Each row is a point. Each copy is the shape, with its points in the same order, stretched, turned, moved and blurred by noise. Say if it was mirrored as well.

Shape (6 x 2):
[[-13   1]
 [  2  12]
 [ 60  -8]
 [  4   5]
 [-26 -27]
 [-29 -38]]
Copy 1 (6 x 2):
[[ 12  -1]
 [ 11  15]
 [-43  56]
 [  3  16]
 [ -8 -36]
 [-14 -50]]
Copy 1 is: mirrored
Copy 2 (6 x 2):
[[ 13  -9]
 [  9  -2]
 [ 20  46]
 [ 14   3]
 [ 39 -19]
 [ 49 -19]]
Copy 2 is: only turned

Shape:
[[-23 -18 -21]
 [ 30  14  19]
 [ 24 -40 -11]
 [ 18 -17   5]
 [-47 -10 -19]
 [-14  20 -29]]
Copy 1:
[[ 54  13 -27]
 [-25   8  16]
 [ 32  43  14]
 [  6  25   7]
 [ 60   3 -48]
 [ 33 -23 -11]]
Copy 1 is: mirrored
Copy 2:
[[  2 -28 -32]
 [-14  13  46]
 [ -4 -43  25]
 [ -2 -16  28]
 [ 10 -18 -54]
 [-25  -4 -31]]
Copy 2 is: mirrored
Copy 3:
[[-23 -13  12]
 [ 31  30 -18]
 [ 29  -8  36]
 [ 23   1   2]
 [-42 -12  -3]
 [-20  31   1]]
Copy 3 is: mirrored

Shape (8 x 4):
[[ 12 -20 -10  16]
 [ 13  52 -13  -8]
 [ 10 -19  21  11]
 [  6 -13 -10  12]
 [  6  38 -32 -35]
 [-13 -19   5  21]
 [ 20  -9  -5  -8]
 [ -5  -5   4   2]]
Copy 1, 8 rows:
[[-35  10 -11  13]
 [ 44  15  41  -7]
 [-47  15  -4 -24]
 [-19  11 -10   9]
 [ 52 -17  21   7]
 [-27  27 -21  -6]
 [-25  -8   4  -3]
 [-12  12  -9 -12]]
Copy 1 is: only turned
Copy 2:
[[ -6 -29   2 -11]
 [ 60   4 -10   7]
 [-19  -9  -1 -33]
 [  2 -20   1  -4]
 [ 51   9 -33  34]
 [-12  -4  16 -15]
 [  1 -19 -22  -9]
 [  0   3  -4  -9]]
Copy 2 is: only turned
Copy 3:
[[ 16  -8  -7  16]
 [-26  26  16  39]
 [  2 -17   8  -4]
 [  6  -2  -8  13]
 [-19  48   0  24]
 [ -3 -21  -8   2]
 [  9  10   4   5]
 [ -7  -5  -3   2]]
Copy 3 is: only turned
Copy 4 (8 x 4):
[[  8  -6   4  15]
 [ 24  22 -37 -51]
 [  7 -33   3   8]
 [  3   0  -1  10]
 [ 18  36 -11 -53]
 [-18 -18  -5  13]
 [ 19  -7  10  -6]
 [ -4 -15  -2  -8]]
Copy 4 is: mirrored

Shape (13 x 8):
[[-26  15 -34  15 -16   1   2 -20]
 [  9   8  -2 -20  19 -35 -15  37]
 [  4  29 -35 -34 -15  -1  25  17]
 [  1   0 -16  12   9  25  -5 -21]
 [ 37   0 -15 -25  13 -36 -14  29]
 [ -2 -24   8 -24  10 -11  12  30]
 [ 25 -26  15  -6   4 -15  -6   9]
 [ -4 -31 -38 -35 -14 -22  36  25]
 [ 20   5  -7 -19  26 -37  15   9]
 [ -7  -4   0   2  -4   5  -6 -30]
 [ -5  22 -30  14 -29   8  11  -7]
 [-15  13  -3  19 -27   8  16 -26]
 [  3 -21   9 -29  -2 -14 -13  -9]]
Copy 1, 13 rows:
[[  1  26 -34   2  24  23 -23   4]
 [ 15   9  23  11 -30 -25  33  25]
 [  2  19 -16  24 -10  18  49  21]
 [-20  24   8   0   8  35 -25 -10]
 [ 24   5  39   3 -22  -8  42  18]
 [  6 -21  11  21 -16  -6  18   0]
 [  9 -14  32  -7  -4   5   9 -12]
 [ 39 -26 -12  27  18  20  31  18]
 [ -3  -3  26   8   3 -12  38  35]
 [ -8  19   9  10  21  16 -12 -17]
 [ -4  22 -35 -11   7  30  -6   7]
 [-12  15 -35 -17  27  19 -10  -9]
 [ 15   6  25  20   6  -7  21 -19]]
Copy 1 is: mirrored
Copy 2:
[[-14  16 -10  39 -11   5  -6  27]
 [ -9 -17 -10 -20  12 -39  -1  12]
 [-60  10   9   7 -20  18  -6  16]
 [ 20  16  13   4   4  19 -18  -4]
 [ -4 -44  -5 -23  -3 -19 -19   5]
 [ -2   1  -5 -32  22   3  11  13]
 [ 31 -29   5 -28   4  -7   4   2]
 [-38 -11 -23 -16  10  33 -14  49]
 [-18 -32  13  -9  27 -13   2   4]
 [ 21   3  -3   8   2  18  12  -7]
 [-23  14   7  31 -35  12  -8  28]
 [ -2  14  11  31 -22  17  22  19]
 [ 22 -17 -26 -11   7  13  12 -14]]
Copy 2 is: mirrored

Shape:
[[-16   8 -19  24 -29   7 -17  15  28]
 [ 11 -27   5  -8 -23 -35 -16  27   5]
 [-10  -3  41 -18  -2  -1  11  20   9]
 [-14 -39 -39  14 -22  29 -36 -24  -9]
 [ 20 -14 -19 -37  39  -8  12 -13  -7]
 [ -3 -16  -3 -29 -11  -6  20  -2 -33]
 [-36  -1 -20   4 -11 -21 -26   9 -11]
 [ 23  14   2  44  17  -4 -11  30  -6]
 [  8  10   6 -17  10 -15  23   8  -5]
 [ 42  53   9  21 -25  -1 -17  17   9]
 [-38   1 -26   7 -26 -16  -1  26   7]
 [-13 -10  -5  10  -3 -23   5 -10   1]]
Copy 1, 12 rows:
[[-12  11  21   8  17   1  24  34  18]
 [-27  30  25 -28  23 -10   5 -10  16]
 [-16  -1  -7   1  11  -3  23 -42  28]
 [ -2   1  36 -15 -56 -29  26  51  -8]
 [ 21 -22   0 -37 -11  25 -12 -18 -27]
 [  0   9  23  -1 -38  15  -3 -29 -12]
 [-22  17  41   5  10 -17  32  10 -22]
 [ 16  28 -21   9  52  -9  -6  14   7]
 [  5  -1   3   0  13  27 -11 -31  -2]
 [-33  31 -45   5  42  22 -35  16  34]
 [ -9  23  47  13  16   7  37  21  -5]
 [  0  -9  37   5  14   1   4 -10  -3]]
Copy 1 is: mirrored
Copy 2, 12 rows:
[[-19  -3  32  32  -8  35  13 -17   3]
 [  7 -24  -4  19 -15 -17   5  15 -36]
 [-38   0  21 -14  -5 -19  20   4 -27]
 [ 41  36 -13  10   6  43  -8 -14 -18]
 [  5  17 -60 -28 -23 -22 -32  29  26]
 [  3 -10 -32 -41   2  -6   6  10  -9]
 [  9   0 -13   7 -36   1  24 -34  -9]
 [ 19  -7  40   1 -10 -27   3  -1  42]
 [-21 -11 -13 -25  -9 -21   5  12  16]
 [-25 -12  45  17  16   3  43  34  54]
 [-16 -23   4   8 -31  21  10 -35 -10]
 [  8  -8 -13  10   3 -16   8 -21  -7]]
Copy 2 is: mirrored

Shape:
[[  7   3  -6 -18  -1  24  -7 -18  17  15  22]
 [ -1 -29  10 -19 -13   3 -11  13   8  -8  -9]
 [-16 -33 -19  25  -4  -2  31 -20  18 -29  11]
 [ -3  13  -9   2  -2  -7 -18 -18 -22   6  19]
 [ 25  22  -4 -25  29  -2  27 -23 -24 -11 -15]
 [ 18 -27 -21   0  18 -18 -18 -18 -35 -24  -6]
 [ -3   8 -20  18   5  17   2  18 -34  -8  17]
 [ 10  11  23   3  -7 -16  12  23  15  -6  27]
 [  8 -33  30  16  14   7  10  -7   5 -28 -23]
 [ -6   3 -23 -24 -11  -5 -25 -10  20   7  -6]
 [ -7   4 -22  20  18  -6   5 -25 -23  15  23]
 [-30  -8 -13 -10   1   5  -8  -3  17  -6  16]
 [ -1  -8  12  13 -10  27  16  -5 -36   7 -20]
 [-18  17  -6  17 -23   0   1 -21  20   0 -15]
 [ -6  22   7  18 -22  12  16  10   9  -1  33]
 [ -5 -35 -26   1   5   5  11  16  22  11 -19]
 [ 26  16   5   8  29   4 -22  16   3  15  -4]]
Copy 1, 17 rows:
[[ 22  -1   5  17 -10  20  11 -12  32  18  11]
 [-23 -16  -9 -18  -8   3   0 -14  11  19   8]
 [-19 -18  -3  20 -21 -27  19  -4 -32 -24  25]
 [ 13  25 -13  16  -6  -4 -21   8  10  24   0]
 [ -5  -6  27  11  12  14   4  22 -40  30 -15]
 [-11 -12 -22   6  15   9 -17  17 -39  37  14]
 [-10   4 -16   7 -23   8 -26  32   2 -11  -3]
 [-10 -13  19  17   1 -29 -29   5  34   3  -5]
 [-46 -25  13   7   0  11 -22 -26 -21   9  11]
 [ 23  -4  -9 -15   4  -3  10 -14  10  15   1]
 [  8  14 -20  32  -3   0  -4  11  -3   6  -7]
 [ -8  11 -10  -5  -6  -5   8  -4  15  -7  22]
 [-28  -1  -6   2 -40  20 -11  -5  -8  13 -25]
 [ 16   5   7  -2 -21 -22  -6 -31  -9 -17 -11]
 [  5   5  13  22 -36 -19 -23   2  35 -21  -8]
 [-11 -46 -17  -9  -6  12  30 -11   0 -19 -13]
 [ 11 -20   7  15  19  29 -35 -15  35   5 -14]]
Copy 1 is: only turned
Copy 2, 17 rows:
[[-21  -9  -4 -27  23  -2 -13   1  15  18  -7]
 [ 38 -19   5 -31   9   0  -9   4  -8   5   6]
 [  6 -30  -8 -21 -13  21  25  -4  27 -34 -10]
 [-15  -2   3  -8   1 -33  14 -12   5  -3  -5]
 [  1  -6  -2  51  32 -10  11   9  10  -5  -1]
 [ 35 -17   1   5 -15 -38  14  -8  29 -15   7]
 [ -6 -16 -17  13  -2 -23   2 -40 -14  -8 -14]
 [  1  29   7  -6   1  23  -6 -16  -7 -15  -7]
 [ 37 -13  16  -3 -12  11   4   4  13   0 -24]
 [ -2 -12   4 -35  11 -21 -17  28   1  -8  18]
 [-26 -24   3   7 -14 -19  26 -15  13  -5   3]
 [-12 -29   9 -32   9  -9  -1  -7   2 -20  -4]
 [  8 -23  -8  11   1  -3  17  -5 -21  26 -20]
 [-18  -7   1 -27  -4  -7   5  33  -9 -13 -15]
 [-26  12 -14 -14   4  14  -2 -19  -8 -10 -28]
 [ 17 -44  -3 -20  -5  22 -22  13   2 -10  22]
 [  2   4  22  13 -11 -10 -34   1   1   6  -6]]
Copy 2 is: only turned
Copy 3, 17 rows:
[[ -3  -1  15  -4  -8  13 -11  -9  17  18  27]
 [ 15 -12  29 -12  11   5 -13  -5   6 -16 -16]
 [ 59 -22  20 -22  23  -3  13  -7 -17  15  16]
 [ -7   9   3  15 -21  12 -11   7 -12 -16  27]
 [  5  19  -1  18  19  41  -3  19 -11  15   2]
 [ 34   2   4  -7   8  43 -11   1 -23 -18  10]
 [ 18   9  -2  -5 -43  12 -10  22 -13   7   8]
 [-27 -41  13   2  -5  -7   3  14 -16   4   0]
 [ 47 -17   5   3  23   5 -31  -8 -26  15 -21]
 [  9   9  17  17   8   5  16 -10  16 -22  20]
 [ 13  21 -13  -7 -15   6 -12   7 -16   2  37]
 [ 21  -5  19  -1   7  -4   8   8   9 -13  21]
 [ 20  33  16  -3 -14  -4 -37  -1 -19  15  -5]
 [ 17  10   9  39   1 -21  11 -15 -11  -5  17]
 [-14 -20  15  11 -33 -20   0  20 -18  22  20]
 [ 42  14   2 -32  12  -9  15 -18  14  -9 -11]
 [-15   3 -33  13 -25  13 -13  -4   4   5  -4]]
Copy 3 is: mirrored
Copy 4, 17 rows:
[[-12 -12  12  -6  19  16  -2 -34 -26 -10  24]
 [  7  -8  21   4 -17  12 -22  16   8  -3  15]
 [-14 -23  -3  14  14 -28  17 -24  28 -31  21]
 [-12  -9 -21 -10  28 -12 -13   1  -5   6  12]
 [ -3  60  -8   1  16  13  23   2 -10 -39  -2]
 [-13  40  -6  -1  20 -48 -29  22  27 -24   2]
 [-42 -19 -12   0  35  -6 -18  18   3 -23 -29]
 [  9 -20 -12  41  16  42   4   8  -6  12  18]
 [ 37   5  31  -1   2   7   8  17  38 -39   9]
 [ -9   6  -9 -16 -16  15 -33 -28 -10   5  17]
 [-35  -2  -3 -15  49 -26  17 -15   8  -3   2]
 [-36 -25   3 -13  -5   5 -12 -18   7  -9  37]
 [ 14 -15  24 -18  18  -6  18  32   0 -27 -38]
 [ 19 -22 -13 -26  -2  11   5 -30  -2  -6   2]
 [ -5 -49 -17  16  30  25   6 -12 -22  -2   3]
 [-23  -4  27  -6  -6   7   7 -17  16 -13 -21]
 [  5  12  10  -8  26  37 -14  -9   2  -6 -15]]
Copy 4 is: mirrored

Shape:
[[ 19  -6  -1 -11  -4   7   4   9 -24   9 -20   6]
 [ 21   1  11   5  23  -1 -16   9 -16   1  11  -8]
 [  5   4  18 -23  25   7  -1  -3  -7  -8 -19 -21]
 [  8  -8 -28  21 -13 -33  12   2  28   9 -27  11]
 [  1  -2 -29 -12  -4  13 -23  14 -10  -9   6  19]
 [-10  23 -11  13   7 -14 -11   9  -3 -13 -22 -10]
 [  3 -16 -16  14  -6   1   0   1 -16 -25  20  14]
 [ 15 -17  16   0  -7  -1  11  22 -30 -11  11  -9]
 [  5  15  13  -3 -12  -4 -31   8  10  -1  -2  17]
 [ 16  12  16  32  14  16  -9   4  25  -6 -23   0]
 [ 10  -1   9 -10  -9  -1  17  -4  10   5 -11  -1]
 [  1  16  -3 -11  -3   9   1   2  14 -13   2 -13]
 [ -9  16 -14  -5  22   5  14   0  11 -22  -4  11]
 [-23  12   4  38  -7  -1   6  16   2  25   7   0]
 [  4  10 -11   6 -20  12  18   9 -29   7  -2 -12]
 [ -7 -11  -6   7  -2 -15   5  -4  -4 -12 -13 -28]
 [ -3   8   1   6  -1  -9 -16  -1 -28  15  12  12]]
Copy 1 (17 x 12):
[[ -1  -6  10 -21  11 -15 -14   2  -5  18 -16   5]
 [ 12  -4  20  -9   4 -11 -26  17   2 -25  13  -4]
 [  1   4  24  -9 -11 -34 -13  10  18  -4   9 -16]
 [ -3  17 -12  16   8  18  18  16 -27   9 -53  19]
 [  3   1 -26 -41 -15  15   2  12 -25   3   0  12]
 [-19  -1  -5  -4   0  -5  21  24   0 -18  -3   7]
 [ 10 -14 -20   3 -15  17  -5   4 -25   5   4  24]
 [ -4 -12  23   4   5  -4  -6  -5 -16  18  13   6]
 [  8   1  -4 -37   0   8  21  -6  11 -20  10  14]
 [ 17 -21  28 -12 -17   2  -2  20  45 -33 -19   4]
 [  0  13  15  -2  -7  -7  -4  -7   5  15 -13  -5]
 [ -5   6   9 -14 -29   1   8   2   6 -10   5 -11]
 [-10  13  -4  -4 -36  -2 -15  26   5   8  -2  10]
 [-19  -7   7   3  21  28  15  13  15  -7   5   5]
 [-28 -14   8 -11   9   0  -3  -3  -4  16  -8  -6]
 [ -3  -3  -4  23   7  -6  17   4 -14  -5  -1  -3]
 [ -8   1 -14 -16  24   2  -9   3  -1 -11  17  14]]
Copy 1 is: mirrored
Copy 2, 17 rows:
[[ 28   1   6   2  17   1   5  37  -6   8 -10  -4]
 [ 29  15   2  -2   3   8 -17  17 -16   3 -31 -21]
 [ 18  22  20   7   8  -8  15  19 -19  -7 -14 -28]
 [ -7 -55 -36  -4  -5  14  14   9   3 -18  -7  16]
 [ 17 -19   5 -14   1  -3 -24  15  -2 -13   7  16]
 [ 14 -18 -13   4   0 -14  -9   3   4 -16 -19 -11]
 [ 39 -23  -7  -5   1  17 -26   9   5 -20  15   8]
 [ 39   1  16  21  18  20 -11  21  -1   4  -2 -13]
 [-16   5   6  -8 -24   1 -11  18   8   7   0 -11]
 [  5  27 -41   2   0  -3 -10  31  -8  -9 -17  -5]
 [ -7   4   2  -2   5  12  20  16  -2   3   8  -8]
 [-10  12  10  -8   5   6   0   1   3 -15   6  -3]
 [  2 -15 -13  -8  13  -9  -9   3 -11 -27  12 -14]
 [-10 -10 -60  10   2  -9  -9 -19  -7  29  -6   4]
 [ 23   6  -9   1  28   3  -2   9  10  14  -4   7]
 [ 27 -21  -4  12   1   6  14  -3   0 -18  -8   0]
 [ 17  -6  -8 -10  -9  -5 -12   2  -1  24 -12 -14]]
Copy 2 is: mirrored
